Rows are points. The last column is the point's height on a tilted bowl or saddle (a function of degree 2), plus a little noise. Along how many of its main directions does it bend up, bend down or stay straight?
In the rows, zero is written as 128.

Points (17 x 4):
[[137 163 106 145]
 [177 156 162 171]
 [100 172 127 155]
 [134 142  73 158]
 [153 173  80 116]
 [159  49 161 108]
 [121  36  79 197]
 [143 174 168 198]
 [120 125 140 171]
 [174  57 114 134]
 [176 167 163 174]
 [ 99 153 131 163]
 [151 120 119 159]
 [173 131  63 144]
 [106 107 138 164]
 [ 54 113 130 133]
 [ 93  98 104 169]]
Directions: 1 up, 2 down, 0 straight

Points (15 x 4):
[[154 120  69 105]
 [139 116  96 117]
 [101 132 149 113]
 [205 139 126  80]
 [135 193  90 100]
 [194 108 193  49]
 [ 54  70 102  76]
 [119 168 161  97]
 [115 108  84 112]
 [160 126 201  66]
 [ 86  59 125  92]
 [155 132 145 108]
 [155 102 154 102]
 [103  76 130 106]
 [120 110 121 120]]
Directions: 0 up, 3 down, 0 straight

Points (23 x 5):
[[ 81 124 131 175 117]
 [173 118 162  93 130]
 [ 85 152 141  55 171]
 [129 121  97  80 156]
 [152  59 172 153 122]
 [ 69 132 154  54 164]
 [156 119 138 122 116]
 [122 155 127 152 102]
 [ 56 125 152  84 141]
 [156  93 119 154 142]
 [ 66  72 149 153 138]
 [ 81 179 110 151 112]
 [161 146  64 108 190]
 [ 94  92 110  51 178]
 [216  47 158  88 210]
 [122  86 134 127 107]
 [ 92 115 100 113 125]
 [148  69  61  87 233]
 [128 131 101 167 122]
 [149 152 189 165 112]
 [150  98 122 173 143]
 [111 162 106 136 109]
 [142 119  79 110 158]]
Directions: 3 up, 0 down, 1 straight

Points (40 x 7):
[[ 66 207  66  82 175 137 249]
 [135 104 134 106 130 117 113]
 [135 129 141 136  59 116 100]
 [148  80 131 118 145 123 132]
 [ 93  94 168 214 182 137 118]
 [123 123 131 193 178 181  91]
 [ 98 137  61 163 127  75 181]
 [116 110  97 111  95  92 130]
 [136 170  89 100  98  98 140]
 [201 204 138  74  88 168  85]
 [156 103  68 107 154 141 113]
 [153 104  42 150 146 191  64]
 [135 108 160 124 102 142 113]
 [139 107 139  50 163  78 116]
 [ 96  49 113  90  84  90 165]
 [157 122  93 149 159  69 156]
 [155 119 134 172  76 168  89]
 [ 63 154 141 127 136 136 121]
 [ 70  78 159 136  87 138 129]
 [144 169 124 106 155 134 111]
 [ 85 111 108 149 198 119 120]
 [100 134 205 116 105  92  62]
 [147 121 191 146 122 149 125]
 [141  68 147 229 100 142 142]
 [ 86 143 165 134 186 106  96]
 [142 190 126 156 200 115 146]
 [ 98  94  80 136 106 124 156]
 [193 137 139 143 143  84 143]
 [173  74  33  91 149 118 184]
 [120 123 147  75 144 141 107]
 [169 143 182 174 115 186  97]
 [166 136 227 143  80 200 168]
 [137 105 196 131 159 135 137]
 [159  98 128 171 130 109 125]
 [126  94 120 185  89  82 130]
 [138 167 107  78 142 161 103]
 [119  88 198 134 159 131 140]
 [105 175 130  97  61  90  91]
 [124 127 113 144 149 135 107]
 [160  41 163 119 139 132 200]]
Directions: 3 up, 1 down, 2 straight

Points (63 x 9):
[[160 130  76 136 128 125 109 173 127]
 [ 93 235 110 133  70  48 160  87 198]
 [106 119 123 114 139 129 210 106 131]
 [157 176 136 101 151 109 107 119 154]
 [174 114 135 177 151 114  62 159 151]
 [119 104  92 165 130 175 142 158 111]
 [162 100  44 100 131 160  67 118 123]
 [126  85 152 167 194 154 157 125 143]
 [138 141 115 152 151 186  94 229 185]
 [126 168 170 120  72 171 145 138 123]
 [125 117  62  92 135 128 105 201 150]
 [135 122  96 109 125 122  52  84 127]
 [109 105 103 169 147 172 101 105 104]
 [139 136 182 165 187 127 148 137 171]
 [181 166 102  92 132 168 124 115 176]
 [ 95  94 184 161  91 170 157 149 132]
 [ 81 142  62 133 135 144 141  69 181]
 [119 140 153 115 129  56 136 150 141]
 [155 162 151 149 140 150 182  41 145]
 [ 82 114 108 211 125 147  54 144 133]
 [118 144 157 100 173 148 126 187 175]
 [187 135 168 124 172 170 135 168 179]
 [129  90 144  72  96 147 114 128 152]
 [108 113 170 128 188  99 151 167 173]
 [115  94 117 124 127 107  42 125 104]
 [162  76 194 114  94  99 119 153 166]
 [176 102 107 120  71 140 145 186 154]
 [142 147 107 174 183 125 102  83 170]
 [ 81 148 121 152 176  83 119 142 165]
 [ 90 200 137 105 128 146 169 121 128]
 [100 186 104 175 147  57 165 139 147]
 [156 129 148 197 142 109 118 161 172]
 [154 111 150 177  83 208 164 179 108]
 [163 162 174 127  81 105 222 111 156]
 [169  87 150 172 117 116 122  96  89]
 [166 186  88 133  41 135  77  54 243]
 [ 75  97 106 116 194 186  89 134 184]
 [194  96  76 147 210 138 120 177 156]
 [158 190 157 141  84 129  96 122 162]
 [126 121  58 117 143  63 109 155  98]
 [195 143 133 159  53 151 102 133 161]
 [169  88  79 126  99 132  81 125  89]
 [136 179 133  44 118 166  86 158 196]
 [128 157 149 104 168 162 127 105 142]
 [ 97  74 125 105 104 112 133 136 140]
 [119 144 110  93  90 131 113 165 154]
 [185 172 103 132 165 159 149 203 191]
 [152  68 119 113  95 183  61  94  49]
 [150  45 171 139 147  91  88 137  86]
 [114 172 145 158 118 139 182 148 124]
 [152 158 138 141  82 119 182 102 143]
 [148 137 181 103 127  94 167 176 166]
 [124  66  55 181 123 157 163  68  67]
 [ 99 134  98 143 135 182 120 122 123]
 [155 129 164 170  90  83  44 110 163]
 [ 57  55 119 169 152 119 158 136 175]
 [132 171 172 117 156 140 149 126 137]
 [201 110 106 202 195  48 153  69 138]
 [ 64  48 152 104 122 119  55 130 149]
 [ 94 141 154 116  95 138 199 106 142]
 [118 131 223  86 100 106 159  62 167]
 [131 115  84  99 116 151  72 141 129]
 [ 72 203 115 130 138 140 122 149 132]]
Directions: 4 up, 2 down, 2 straight

Points (75 x 9):
[[114  94 149 101 103 167 150 106 117]
 [107 105 109 145 143  78 102 161 124]
 [137 119 160 120 116 151 122 126 139]
 [109  86 170  96 159 172 112  85 116]
 [202 100 116 126  63 120 114 121 116]
 [115 174 133 122 143 101 118 167  70]
 [182  97 147 125 113  91 120 167 176]
 [138  88  97 116 120 111 104 165 142]
 [145 124 201 171 141 127 145 127 119]
 [131 122 118 124  88  70  99 111 107]
 [134 127 150  74 112  71 146 121 145]
 [188 147 112 122 125  94 185  81  87]
 [172 161 137 107 152 137 121 142 114]
 [196 121 158 120 124  87 118  42  80]
 [190 130 155 188 112  73 140 106  93]
 [166  76  58 125 199 103 107 147  84]
 [ 94 107 109  92  63 162 117 101  79]
 [119 105 160 186 123 161 115 123 178]
 [122 125  61 180 198 143 177  94  95]
 [ 92 125  94 106 154 124 110 168  92]
 [ 90 122 170 128  87 156 112 146 133]
 [104 162 124  58  96 152 164 192  17]
 [149 105 132 137 147 139 113  91 145]
 [170 138  92 126 153 122 103 121 124]
 [105 113  79  68 100 188 214 145   7]
 [166 164 149 110 177 119 137  71 126]
 [170 117 117  88 109 106  68 174 111]
 [154 163 114 189  74 154 122 115 157]
 [104 105 140 133 169 155 160 129 118]
 [117 112 109 134 136 151  71 100 135]
 [151 120 139 121 120 199 154 167  86]
 [ 97  80 141  92 132 178  49 104  88]
 [121  80  99 164 130 130  94 177 151]
 [ 93 114 117 136 210 145 180 133  77]
 [145 170 176 160 154  96 148 110  69]
 [122 105  98 171 100 135 129 122 155]
 [158 110  86 107 161 125 108 132 133]
 [134 147  79 190  66 135 124 156 147]
 [154  55 249 127 160 139 120 136 114]
 [104 127 123 112 130 157 110  62 128]
 [104  99 147 133  96 119 139 142 165]
 [173  92 131 184 127 121  90 130 151]
 [152 147 171  99 175 134 159 100 123]
 [139 146 138 141 125 170 124 142 131]
 [102 104 142 161 160 118  83 158 137]
 [155 105 125 120  97 126 147 148 150]
 [125 123 135 165 135 133 139 108 143]
 [107 142 129 112 150 133  83 149 104]
 [143 149 165 144 120  97 142 139 119]
 [177 154 144 141 118 185 121 109 127]
 [110  81 128 132 125 135  60 106 128]
 [155 129 105 157 134 167  93  71 162]
 [122 106  85 139  91 170 127 165 117]
 [141 122 147 118 125 126 161 124 136]
 [125 149  95  84 114  98 120 144  92]
 [ 98 112 119  97 156 154  85 115 120]
 [119 100  60 157 153 107 162 154  84]
 [149  82 131 114 103 164 154 135 134]
 [ 73 159 102 134 123 152 141 169  76]
 [139  83 228 132 120  87 158 150 189]
 [120 129 154 124 109 166 174 137 103]
 [126  71  82 133 153 108 164 188 116]
 [118  84 112 121 149 130 176 124 128]
 [136 169 112 139  66  74 142 132  68]
 [115  98 128 169 113 131 127 109 159]
 [118 139 163 124 120 109 109 137 127]
 [172 140 198 132 142 146 134  76  95]
 [142 138 132 134 109  64  98 112  97]
 [142 127 100 179  50 138 137 143 153]
 [129 175 118  95 100 115 113 127  78]
 [ 51  93 126  95 143 166  96 178  66]
 [163 146 152  92 135 152 120 146 117]
 [ 90 145 165 118  94 106 148  75  67]
 [205  67 121 105 166  52  51 107  84]
 [154 120  82  96  48  95 222 135  44]]
Directions: 2 up, 6 down, 0 straight

Points (64 x 9):
[[118 159 136  75  60 161 178 104  80]
 [175 110 141 158 144 121  87 177 113]
 [207 184 110  74 125 151 138 137  96]
 [163 167  98 150 127 123  76 178 108]
 [170 143 212 138 141 159 162 142  94]
 [112 181  97 116 193 104 117  84  87]
 [111 154  83  94 134 183 149 173 101]
 [178 119 142 131 148 186 118 152 110]
 [161 201 169 116 153 162 150 143 105]
 [166  47  94 144 108 116 152 168  98]
 [123 158  76  92 182 162 139 147 100]
 [142 147 102 135 147 188  77 116 109]
 [ 59 137 117 109 195 117 135 135  87]
 [185 131 107 112 129 172 131 135 112]
 [238 112 139 127 146 133  61 132  77]
 [106 111  85  91 114  92 148  52  68]
 [164 123 141 113 149 148 155 133 115]
 [165 165 116 189 175 100 127  88 100]
 [ 75 150  93  69 110 130 125 100  89]
 [149 170  92 152 149  99  93 176 111]
 [121 117 204 102 157 156 151 184  90]
 [133  92 164 111 153 115  94 160 108]
 [ 72 169  88 163 166  78 123  55  62]
 [113  60 149 187 117  96 106 124  95]
 [156 155  66 111 137 173 191 146  97]
 [149 159  75 119 205 144 115 153  98]
 [111 103 116 131 132 178  78 132 104]
 [167 132 130 129 167 103 183 133 113]
 [119  88 120 110 151 129 116 119 107]
 [154 129  99  91 102 133 143 134 108]
 [203 104 169 125 105 129 111 202  89]
 [133 120 113  93 101 158 197 113  92]
 [126  88 115 118 141 136 169  66  82]
 [ 82 134 114 179 121 136 157 108  92]
 [159  99 139 137  94 156 120 119 103]
 [ 70 127  79  69  63 140 110 106  73]
 [101 157  54  75 120 109 125 132  85]
 [145 139 187 164  66  46 152 176  86]
 [105 155  55 151 112  98  69 148  91]
 [134 111 123 135  73 179 174 147  94]
 [100 151  95  77  93  82 138  94  81]
 [109 119 147 118  94 151 166  58  74]
 [106 122 135 131 118 125  58 162 104]
 [172 190 179 167 166  99 134  75  83]
 [117  90 115 148 117 133 145 208 100]
 [131  46 128 156 139 125 111 128  96]
 [118 108 150 128 150 138 150  34  68]
 [151 153 166 129 205 170 138 101  95]
 [185 144  82  98 117 106  20 169  68]
 [127 191  63 148 137 123  90 123  98]
 [ 68  65 140 126  95 143 107 137  77]
 [127 118  28  98 117 133 110 114  81]
 [123 155 130  60 114 121 124 125 104]
 [ 82 132  73 123 141 147 102 110  97]
 [ 83 187  97  92 117 104  55 150  88]
 [117 111  47 115  99 141 192 144  80]
 [108 195 117 158  89 132 141 120  98]
 [164  90 183 128  66 210 168  91  55]
 [104 168 115 154 120 168 139 135 109]
 [145 249 146 142 112 130  80 146  86]
 [129  92 116 196 158 128 182 147 107]
 [102 123 141  66 106 157  73 128 100]
 [ 88 125 135  61 143  91 153 156  88]
 [166 143 165 141 114 175 140 174 108]]
Directions: 0 up, 7 down, 1 straight

Points (77 x 9):
[[ 95 103 149 139 132 101 213 149 103]
 [116 120  94 128 105 162  37 130  89]
 [139 144 133 182 129 155  88 151 101]
 [116  50 188 105  75 117 146 113  91]
 [131  83 186 124 145 123 116 175 117]
 [ 93 133  99 112 222  80 164  89  58]
 [135 171 135 124  82 104  98 125 110]
 [101 129  55 174  77 201 106 121  63]
 [113 126 157 104 117 179 137 151 112]
 [111 159  69 102 143 191 199 143  77]
 [137 232 116  87 175  94  68 181  63]
 [136 136 164  96 143  68 151 131 111]
 [ 94 165 160  51 147 126 136 157 101]
 [154 104 145 104 146 131 176 129 113]
 [129 125 138  23 163 109 147  97  84]
 [ 71 115 146 158 112 120  92 160 106]
 [110 124  94 166  76 166 134 215 106]
 [142 131 172  98 130 145 113 157 122]
 [137 148 216 126  49 121  60 127  76]
 [ 78 106 158 113 101 109 131 174 121]
 [108 165  97 235 110 148 135 114  65]
 [ 42 130 164 165 180  29  84 133  41]
 [136 179 137 141 143 197 141 177  93]
 [108 131 113 139 130 151 113 157 120]
 [129 145 126 122 121 195 128  72  75]
 [132 113 169 141 176 132 138 130 106]
 [ 73  92  86  69 126  82 137 157 105]
 [145  89 160 118 220 107 216 203  73]
 [ 58  94 145 165 159 101 130 125  87]
 [181 154 113 104 120 172 138 131 103]
 [171 105 133 133  83  48 154 137 109]
 [132 180 143 156 131 136 184 178 106]
 [179 103  99 108 173 136 119 145 113]
 [135  71 132 155  93 135 145 105 103]
 [218 146  94  83 101 102  68 125  94]
 [134  61 178 118 191 178 121 142  87]
 [120 164 132 162 142  96 167 154 112]
 [145  36 117 151 113  53 161 127  88]
 [ 59 154 125  89 124  66 115 204 101]
 [113 158 146  74 140 113 115 145 116]
 [175  97 131  69 159 155 133 119 105]
 [120 174 110  68  88 121  98 125 104]
 [157  91  69 120 171 114 155  89  89]
 [ 74 107 154  85 133 187 148 148  95]
 [207 127 200 112 132 114  91 181 102]
 [181 183  30  97 145 133 124 135  76]
 [106 111 124 146  90 170 131  99  95]
 [131  70 143 120  80 139 168  78  88]
 [120  95 118 121  73 143 219 129  93]
 [123  70 165 140 142 111  77  87  86]
 [114 142 100 164  62  87 107 129 105]
 [158 120 125 109  90 102 147 115 120]
 [114 219 161 101 115 108 188 231  81]
 [101  97 145 173 182 154 101  87  69]
 [151  92 158 130 110  53  93 153 113]
 [190 160 120 170 112 132 174 150 100]
 [126 222 115 100  83 155 165 197  82]
 [ 83 170 176 120 116 157 176 111  81]
 [183 148 117  77  98 169  45 122  86]
 [194 120  47 144 160  86 175 125  83]
 [129 120 109  49  64 181 101  57  60]
 [ 95 120 145 130 163 125 101 144 112]
 [153 115  63  57 112  66  71 105  90]
 [130 119 126 151 137  53 100 145 111]
 [ 80  44  87 128 136 155 149 155  97]
 [131 209 178 127 122 151  98 156  86]
 [ 78 104 111  65  92  85 107 111 101]
 [149 172  89 185 167 119 130 160  97]
 [114 167 153 168  97 145  87  73  68]
 [ 89 150 108 103 127 144 112 127 108]
 [187 104 128 148  60 136 101 148 107]
 [154 135 145 146 162 137 137 134 112]
 [119  92 111 186 147  90 113 124 101]
 [164  49 130 113 136 115 182  95  89]
 [ 72  82  94 137 111 103 134 153 112]
 [ 99  99 181 113 172 140 179  87  75]
 [ 85 122 144 120 140  92 144 204 121]]
Directions: 0 up, 8 down, 0 straight

Points (70 x 9):
[[ 92 117 164 136  65  44  88 207 211]
 [158  82 161  97  83 147 143  61 190]
 [131  88 131  84 100 154  68 137 120]
 [123 157 175  33 120 140 159  89 188]
 [109 110 108 142 168 151 100 147 116]
 [192 150 179 167 116 127 117  44 129]
 [113 140 114 175  88 147 135 123 166]
 [130 196  80 151 125 135 115 142 142]
 [136  86 102 140 130  97 154  87 143]
 [ 76 119 129 135 154 160 102 118 130]
 [102 139  52 111 112 133 156 154 168]
 [151 126  84 114 160 101 175  59 142]
 [144  60 111 131 186 112 109 120 105]
 [149  49 109 138 138 138  93  82 135]
 [142 166 117 117 158 127 175  98 150]
 [ 35 135 128 103 229 152 114 201 117]
 [148 135 102 156 130  53  95 118  89]
 [109 138 152  40 193  82 109 148 103]
 [134 100 119 109 196 125  55 216 121]
 [ 42  93 161 131  81  64 123  99 198]
 [ 90 102  84  28 143 126 127 206 123]
 [127 166 168  98 104 183 151 141 185]
 [140 173 158  63 119 112 212 116 209]
 [ 64  85 118 156 131 137 134 136 150]
 [171 132 138 217 169 143 137 175 180]
 [153  88 133 106 201 164 202  91 178]
 [ 97 155 127 145  33  52  94 164 189]
 [104  54 150 148  91 159 115  83 177]
 [ 93 111 206 109 107 109 141 151 177]
 [108 112 190 157 118 130  89 126 151]
 [158 158 167 167  82 134 127 181 174]
 [112  94  71 129 118 151 144  82 164]
 [ 95 158 116 148 118 105  93  66 123]
 [ 94  94 136 105 131 136  97 103 121]
 [ 91  82 174  63 124  64 164 138 155]
 [140 129 141  95  94 151 175 187 181]
 [155 221  73 127 111 153 126 113 146]
 [111 120 139 121 137 120 100 140 115]
 [142 101 129 116 111  95 118  92 119]
 [143  66 132 114 159 144 122 176 114]
 [140  95 132 106 106 103 157 108 149]
 [122  80 153 163 127  96 178  82 187]
 [163 172 153 135 233 175  62 171 156]
 [ 85 140 107  97 158 153  88 132 117]
 [140 113 155  55 147 121  99 189 124]
 [133  63 104 188 118 108 159 152 180]
 [ 88  48 101 145  72 224 151 150 168]
 [ 70 166  88 125 126 123 134 132 160]
 [167 128 128 134  78 145 100  60 132]
 [148 134 207  81 130 145 134 117 166]
 [152 137 136 113 108 126 230 154 227]
 [123  71 135 164 130 142 101  79 148]
 [ 77 189 141  99  99 172  53 100 165]
 [124  78  66  58 174 138 116  91 118]
 [ 96 105  63  65 138  99 174 169 150]
 [148 107  71 147 118 175 177 135 184]
 [ 78  78  86 107 135 109 114 138 120]
 [150 100 129 102 127 143  82 119 110]
 [147 127 111 128 144 119 147 110 127]
 [183 115  70 171 137  80 148  75 123]
 [176 145 136  96  35 146 166 191 215]
 [135 110  96  77 148  70 180 127 138]
 [174  38  68 130 162 191  87 100 154]
 [124 179  97 135 120  87 110 142 120]
 [109 118  97 152  89  92 106 138 140]
 [ 87 118  98 109 166 130 149 107 130]
 [119 122  54  55 189 143 118  97 124]
 [151 176 138 102 130  87 150 202 171]
 [194 137  91  51 183 158 111 101 132]
 [101  89 124 151 160 120 142 108 135]]
Directions: 6 up, 1 down, 1 straight

Points (65 x 9):
[[142 102 114 107 179 107 152 149 157]
 [108 130 102 157 132 149 146  68 184]
 [ 60  29 128 137 100 145 122 127 201]
 [122 110  89  71 107 159 156 188 108]
 [137 132 188 148 211  68 125  93 124]
 [ 75 151 153 122 130 165 107 115 145]
 [ 83 109 126  91 119 141 125 120 151]
 [132 126 136 122 150 176 100 114 138]
 [171  80  56 154 122 100 207 186 117]
 [183 133 152 109  66 177 180 116 163]
 [103 138 110 109  91 124 137 119 134]
 [117 114 169  94 109 102  99 143 141]
 [ 43 119 115  76 106 140 124 183 146]
 [129  99 126  95 249 163  80  74 207]
 [190 133 193 176 132 107 147 160 159]
 [118 150 194 134 125  89  66 160 151]
 [142 106  73  88 190 119 169 132 192]
 [ 53 130  50 152 181 111 183  96 231]
 [116 113 143 195 107 100 161 169 164]
 [112 151 191 177 168 148 120 138 115]
 [111 109 141 125 237  95 124  96 163]
 [152 124 139 134 133 182  90 104 142]
 [ 77 126 111 113  97 160 149 124 151]
 [180 101 117  55 172 187 100 142 154]
 [140 102 120 142  98 169 137 173 133]
 [126 130 163  63 159  92 140 154 156]
 [184 155 105 146 152 133 131 128 139]
 [ 91  96 121 127 105 104 117  31 201]
 [110  53  70  99  86 205 118 138 139]
 [169 126 100 114  88 122 148 117 128]
 [186 159 110 100 145  98  80  90 184]
 [110  94 142 124 189 147 124 103 173]
 [191 132 146 114 160 161 155 202 141]
 [116  95  86 135 101  94 150 118 116]
 [ 94 135  93 103 137 161 101 139 146]
 [136 134 121  73 116 140 140 185 111]
 [103 117 120  98  84 136 113 161 110]
 [148 130  64 140  72 103 197  97 113]
 [150 125 129  81 115 123 164 172 128]
 [ 75 144 153 135 121  72 182 136 165]
 [ 54 140 108 118 130  96 117 130 183]
 [117 146 125 124 127 179 120 184 117]
 [104 108 132 162 170 122  69 140 144]
 [119  95 149  76 118 153 172 177 136]
 [176 168 119 104  97 183 188  85 197]
 [126  90 161 116 154 159 164 105 182]
 [149 114  78 144 189 174 147  86 202]
 [176 136  97 127 134 158 165 106 169]
 [151 155 119  97 146 164 142 177 122]
 [157 100 102 103 137  72 178 122 143]
 [174 109 121 133 129 141  66 180 112]
 [112 107 176  57 123  30 169  72 200]
 [ 93 153 151 155 142 149  96 105 146]
 [ 77 173 125 157 140 150  83 151 151]
 [113 144 155 125 159  54  97 131 166]
 [110 160 101 125 134 140 130  82 175]
 [147 100 111 158 105 133 132 130 133]
 [ 72 137  95  89 140 108 121 117 180]
 [188 154 109  64 106 163  43 116 137]
 [ 91 176 144  87 110  78 133 150 164]
 [102 150 174  95 103  80 170 147 150]
 [110  81 151 130  98  96 150 156 143]
 [ 94  99 173 172 146 132 135  81 176]
 [124 113 172 133 137 130 119 105 148]
 [139  97 100 149  67  80 149 186 104]]
Directions: 5 up, 2 down, 1 straight
